Each row of a before or after table is a point. One or more steps were done to the points. Then noise was added and the rows were shuffled. The steps act on columns, c1 being the first. What was done? A step turns or swaps two columns, mirrors them in a line or flattens them onto one, adds a multiple of one to another, or multiplies or shifts one. Angles are multiples of 10 degrees, from the lower column toward the higher: turns from -170 to 170, lines from 10 to 170 but not 90. Use the fewest steps. Two steps may share a column if one is a turn and the other turns, adds or multiplies; they go together, in the order done. Otherwise the lowest column goes first.
In the rows, zero is written as 128.

Before (9 x 2)
[[155 122]
 [142 156]
 [ 95 129]
 [116 115]
 [ 95 110]
 [129  83]
 [109  92]
 [100 121]
 [ 71 146]]
After (9 x 2)
[[ 65 115]
 [ 87 114]
 [110 153]
 [100  83]
 [ 71 122]
 [121 121]
 [ 64 129]
 [ 43 148]
 [ 78  93]]
Steps: shift c1 by -30

Before (12 x 6)
[[143 113  99 150 122 112]
 [150 166 128 116  92 180]
 [101 142 131 165  90 112]
 [ 85 124 146 125 172 112]
 [151 124 140 112 112 129]
 [153 160 110 147  96 173]
 [139  87 118 136 149 138]
 [157 159 109 140 102 124]
 [117 115 109 151 120 124]
 [156  62 111 134  95 220]
 [142 156 100 131  99 152]
 [158 115 179 171 120 120]]
After (12 x 6)
[[144 123 162 140 134 112]
 [148 171 124 121  93 180]
 [139  93 141 132 157 138]
 [151 133 109 115 125 130]
 [157 108 144 124 147 219]
 [ 86 104 111 133 149 113]
 [158 125  96 186 132 118]
 [102 154 138 165 104 116]
 [120 126 156 145 129 126]
 [152 163 153 143  98 174]
 [155 161 149 133 102 123]
 [144 160 156 120 104 152]]
Steps: flatten c2 and c5 onto the line at 140 degrees; mirror c3 and c4 in the line at 80 degrees

Before (12 x 12)
[[101 128  98 129 138 131 148 114 119 156 109 129]
 [129 111 122 108 146 130 154 139 165 142 141 144]
 [141 146 131 103 164 147 142 108  70  76 134 138]
 [100 188  93 128 128 119 118 153 147 140 131  84]
 [153 140  96 159 122 141 148 154 148 144 139 143]
 [133 175  86 133  94  80 123 162 138 110 103  86]
 [122 128  75 103 161 148 122 121  98  82 123 113]
 [144 117 114 111 142 160 156 132 127 151 121  98]
 [130 167  81 163  88  81 122 123 138 113 156  74]
 [112 126 107  54 133 185 139 124  76 102 130 143]
 [ 95 111 126 157 132 141 142 147 131 125 129 110]
 [115 142 115 143 124 152 161 118 169 120 115 122]]
After (12 x 12)
[[100 247  98 133 125 119 126 153 110  85 107 140]
 [101 129  92 137 144 131 133 113 130 116 137 104]
 [ 95  93 128 154 135 142 131 147 126 118 126 148]
 [115 156 117 139 136 153 130 118  85 129 121 143]
 [112 124 101  50 135 185 131 123 179 140 137 120]
 [145 106 112 120 149 160 136 132 126  88 130 119]
 [141 164 126  87 165 147 142 108 185 156 142 159]
 [129  94 131 114 153 131 137 139  97 132 102 102]
 [133 221  82 126  97  78 117 161 110 101 133 165]
 [122 128  73  89 155 148 137 121 155 132 124 165]
 [153 151 103 163 128 140 128 154 112 138 101 116]
 [129 206  94 157  91  82 114 123 128  95  85 178]]
Steps: multiply c2 by 2; turn c9 and c11 by -160 degrees; turn c3 and c11 by 20 degrees; turn c4 and c10 by -20 degrees; turn c10 and c12 by -120 degrees; flatten c5 and c7 onto the line at 20 degrees

Before (9 x 24)
[[147 159  93 123 155  97 120  98  82 113 123 112  93 124 123 108 103 146
  111 128 107 158 142 116]
 [136 146  99 117 185  96 135 111  96 146 100 109  86 129 145 110 112 164
  118 121 127 122 168 129]
 [170 138  98  93 139 170 138 147 114 107 166 115 134 140 124 121 150 159
  113 119 126 120 116 170]
 [143 120 113 111 112 134  97 144 105 100 161 130 165 170 106 138 133 187
  135 179 149 114  99 177]
 [ 95 148 158 133 107 130 128 121 159 153 114 126 190 113 153 121 146 131
  155 103  65 170 111 134]
 [138 140 142 114 117 142 111 129 101 105 164 114 128 149 102 152 129 181
  113 156 121 105 144 165]
 [120 166 144 103 151 131 157  82 123 145  77 149 141  78 138 128 131 134
  160  96  74 171  94 121]
 [115 117 172 140 127 146 124 117 172 122 108 122 140 134 130 102 143 123
  169 112  79 155 117 164]
 [164 176 106  91 168  99 138  64 108 137 105 113 100  95 172 106  90 128
  139 106 103 129 145 108]]
After (9 x 24)
[[128 159  94 124 156  98 120  98  81 136 122 115  94 126 123 108 159 162
  111 130 108 102 142 115]
 [126 149 159 133 107 130 128 120 160 116 113 150 190 108 153 120 170 135
  155 102  66 145 112 133]
 [123 176 106  92 169  99 139  64 108 123 104 138 101 101 172 106 128 128
  140 107 103  91 145 108]
 [134 141 142 114 116 142 110 129 102 165 163 117 129 150 102 152 105 232
  113 156 120 128 144 165]
 [131 138  98  93 139 169 137 147 114 143 166 111 133 148 123 122 120 191
  114 119 126 150 117 170]
 [135 119 113 110 112 134  97 143 104 142 161 104 165 171 106 140 114 246
  135 179 148 134 100 177]
 [119 167 145 103 150 129 158  82 123 102  75 136 141  79 138 128 170 139
  160  96  74 130  94 121]
 [129 117 172 141 128 146 125 117 172 119 108 117 141 130 130 102 155 118
  170 113  79 144 116 165]
 [128 145  99 117 184  96 135 111  96 129  99 147  87 130 144 109 122 199
  118 120 127 112 169 130]]
Steps: flatten c1 and c14 onto the line at 80 degrees; add -0.7 times c16 to c12; turn c10 and c12 by 110 degrees; swap c17 and c22; multiply c18 by 2

Before (8 x 64)
[[127 133 117 153 108 158 156 137 121 148 154 134 142 125 148 106 135 128
  117 132 144 155  95 122 144 120 105 106 128 138 140 134 148 142 148 122
   91 126 134 100  75  99  91 152 132 110 112  96 145 154 114 136 114 124
   56 145 139 148 131 111  99 126 120 124]
 [126 154 128 160 107 111 150 102 134 121 152 195   7 150 151 127 106 125
  110 116 140 149 153 161 125 148 103 132 119 112  80 114  97  60 145 133
  121  97 190 142 132 104 130 156 153 123 146 131 157 136 111 144 171 146
  170 146 138 135 140 114 126 130 115  97]
 [123 115 154 150 140 154 145 165 104 147 169  76 154 120 139  94 136 116
  120 124 129 152 145 145 119 124 133 115 106 148 144 109 148 122 127 121
  132  85 117 136 125  97 143 159 145 171 117  47 142 154 140 124 105 149
  191 156 108 129 134 107 118 129 106 117]
 [176 118 123 148 153 111 157 105 110  96 167 195 136 192 147 134 135 120
  128 111 141 160 131 150 178 101 143 112 131 166 151 103 209 145 131 231
  103 180 110 106 116 166 136  92 129 126 147 151 154 102 113 127 136 128
  153  95 147 133 123 142 132 157  97 183]
 [161 151 127 148 107 144 110 134 119  95  98  87 106 133 151 136 140 130
  135 138 129 131 123 143 124 102 156 105 129 109 109 125 178 147 132 130
  127 179 117 106 105 131 142 140 120 158 132 132 147 152 164 119 137 125
  167 159 154 128 141 169 137 150 116 154]
 [136 125 123 153 120 161 137 160 137 145  71 150 156 182 137  97 139 168
  109 126 129 133 105 128 112 105 121 121 120 168 137 195 170 120 138 109
  133 102 145 100 122 129  95  81 169 125 133 154 114 140 164 127 112 106
  111  90 147  92  99 136 130 127 139 130]
 [126 138 126 162 150 140 116 144 125 116 127 153 164 119 144 118 135 118
  136  96 123 130 119 141 146 108 111 183 113 138  30 122 107 143 116 134
  133  90 113 116 119 105 126 159 115  94 151 152 150 147 153 162 126 147
  185 139  97 144 134 103 128 129 114 121]
 [119 147 129 154  98 122 151 101  86 151 116 186 134 125 137 119 137 124
  130 105 118 116 134 123 138 129 144  97 127 128 156 126 100 139  83 130
  139  90 112 156 135 141 140 150 135 108 151 157 155 127 155 116 115 136
  174 137 155 147 133 138 136 132 145  96]]
After (8 x 64)
[[125 116 153 156 142 155 145 167 131 148 100  80 146 117 142  98 133 157
  118 122 131 154 145 165 119 124 132  93 107 148 142 113 145 121 124 116
  133  87 134 138 125  95 141 159 136 171 116  46 142 121 117 143 105 144
  191 154 109 132 136 105 119 129 110 118]
 [138 123 116 138 120 160 139 157 164 142 158 149 148 182 137  97 140  98
  107 102 128 131 108 134 112 108 118 177 123 166 136 203 173 118 137 108
  134 102 142  98 123 126  94  79 134 128 138 154 117 121 102 169 112 104
  111  90 148  89 100 136 131 130 142 128]
 [118 150 129 152  99 122 153  98 148 150 110 187 136 125 133 121 137 168
  131 125 118 118 133 116 137 127 144 153 125 129 152 127 103 143  82 130
  134  89 148 156 135 139 145 151 139 111 151 157 159 125  95 135 116 137
  173 133 152 147 135 141 135 130 146  98]
 [127 156 128 165 102 110 154  99 117 118 176 198  19 148 151 130 102 122
  111 151 142 148 151 182 122 149 101  85 121 110  81 125  98  59 140 136
  123  96 147 143 138 106 131 155 118 125 146 132 157 169 131 158 173 148
  171 143 136 133 139 115 126 129 115  97]
 [180 119 121 153 153 110 159 105 131  96  93 189 143 192 148 132 138 147
  126 153 139 158 132 184 176 101 139 101 131 165 150 110 207 144 134 231
  101 178 138 104 110 168 142  92 133 123 147 152 153 122 129 126 137 126
  153  95 148 134 118 143 135 152  95 185]
 [127 134 116 155 108 158 156 137 135 146 121 130 136 125 150 107 134 133
  116 139 142 157 100 147 144 118 103 106 131 137 141 136 149 141 145 119
   89 126 148 102  76  99  89 153 117 106 109  92 144 128 142 130 113 122
   55 142 137 148 129 113 101 127 120 122]
 [124 136 128 163 150 142 118 141 119 118 138 152 156 119 150 119 135 135
  136 128 119 131 121 147 144 108 112 126 114 140  30 127 109 144 114 134
  135  92  71 116 120 105 126 158  90  93 152 150 152 121  86 122 129 147
  185 140  99 141 135 102 130 130 116 117]
 [161 152 126 150 109 144 113 132 137  96 124  88 101 132 152 132 141 137
  133  91 132 133 122 145 123 103 159 162 130 106 109 129 177 144 134 127
  128 174 145 105 105 134 141 138 134 157 131 135 146 138 111 120 136 126
  167 161 152 130 140 168 139 148 118 151]]
Steps: turn c4 and c32 by 10 degrees; turn c9 and c18 by -120 degrees; turn c28 and c39 by -70 degrees; turn c11 and c28 by -110 degrees; flatten c13 and c50 onto the line at 160 degrees; turn c20 and c51 by 130 degrees; add 1 times c22 to c24; turn c45 and c52 by 80 degrees
